Each row is a point. The ring and each string are closed loops that go straight from each point to the next, and from the last back to the first. Before rounding, they use only three directions, however many columns there are. How many times does the string pass through the ring? Passing back the other way cancels.

Ring:
[[-1.9 -0.5  6.0]
 [ 2.2 -0.3  3.0]
 [ 4.9  0.2 -3.0]
 [ 4.6  0.0 -5.4]
 [ 1.6 -1.3 -5.1]
 [-2.2 -1.9 -0.4]
 [-3.8 -1.1  4.2]]
String, 25 rows:
[[-3.3 -1.2  9.4]
 [-1.9  0.8  7.7]
 [ 0.0  1.0  3.6]
 [ 0.8 -0.7  1.5]
 [ 2.0 -1.4  3.1]
 [ 4.7 -1.0  3.0]
 [ 4.3  1.4 -0.5]
 [ 2.9  0.4 -1.1]
 [ 2.7 -0.3 -1.4]
 [ 3.3 -1.5 -1.8]
 [ 5.8 -0.4 -6.1]
 [ 5.7  1.4 -8.7]
 [ 2.3  0.5 -4.0]
 [ 1.1 -0.7 -1.2]
 [ 2.0 -2.8 -4.9]
 [ 0.8 -2.6 -4.8]
 [-1.0 -2.5 -5.3]
 [-1.3 -0.9 -2.1]
 [-0.1 -1.0  0.0]
 [-2.1 -2.4  1.2]
 [-5.3 -2.6  3.8]
 [-6.5 -0.7  5.5]
 [-2.0 -0.2  2.6]
 [-0.9 -0.9  2.2]
 [-2.6 -1.5  6.2]]
Times through: 5

Ring, 7 rows:
[[ 2.3  1.9  1.6  3.1]
 [ 0.1  2.4 -1.0  2.2]
 [-3.4 -1.6 -2.8  2.3]
 [-5.6 -5.3 -1.9  2.3]
 [-5.2 -6.1  1.7  1.8]
 [-2.2 -4.5  3.4  2.5]
 [ 1.8 -0.8  3.2  3.6]]
String:
[[-6.9 -4.6 -1.6  1.0]
 [-4.5 -1.8  0.0  0.7]
 [-3.5 -2.9 -1.0  2.3]
 [-2.9 -3.4 -2.2  3.3]
 [-3.0 -3.0 -5.7  4.3]
 [-2.3  0.4 -4.4  2.7]
 [-0.6  2.0 -3.4  2.7]
 [ 1.0  0.7 -2.2  4.0]
 [ 0.3  0.5 -0.5  3.1]
 [-1.6 -0.6  0.7  1.9]
 [-0.4  2.7  1.4  0.9]
 [ 3.4  3.9  1.5  2.9]
 [ 5.9  2.5  1.3  5.3]
 [ 2.9  0.7  1.2  4.2]
 [ 0.5 -0.4  1.0  3.1]
 [-1.8  0.0  1.4  1.3]
 [ 0.4  2.9  2.0  1.1]
 [ 3.9  5.0  1.4  2.7]
 [ 5.0  4.3 -0.3  4.4]
 [ 1.3  1.3 -0.5  3.4]
 [-1.1 -0.2  0.0  2.2]
 [-2.3  0.6  0.2  1.0]
 [-2.9  1.2 -0.7  0.6]
 [-2.8 -0.8 -0.2  1.5]
 [-2.9 -2.5 -1.8  2.8]
 [-4.1 -5.5 -4.4  4.2]
 [-6.0 -7.9 -5.3  4.5]
 [-7.4 -6.5 -3.2  2.1]
 [-5.8 -3.4 -0.5  0.8]
 [-4.2 -3.3 -0.1  1.7]
 [-3.3 -4.6 -0.7  3.2]
 [-5.8 -8.6 -2.6  4.1]
 [-7.0 -8.1 -2.8  3.0]]
Times through: 0
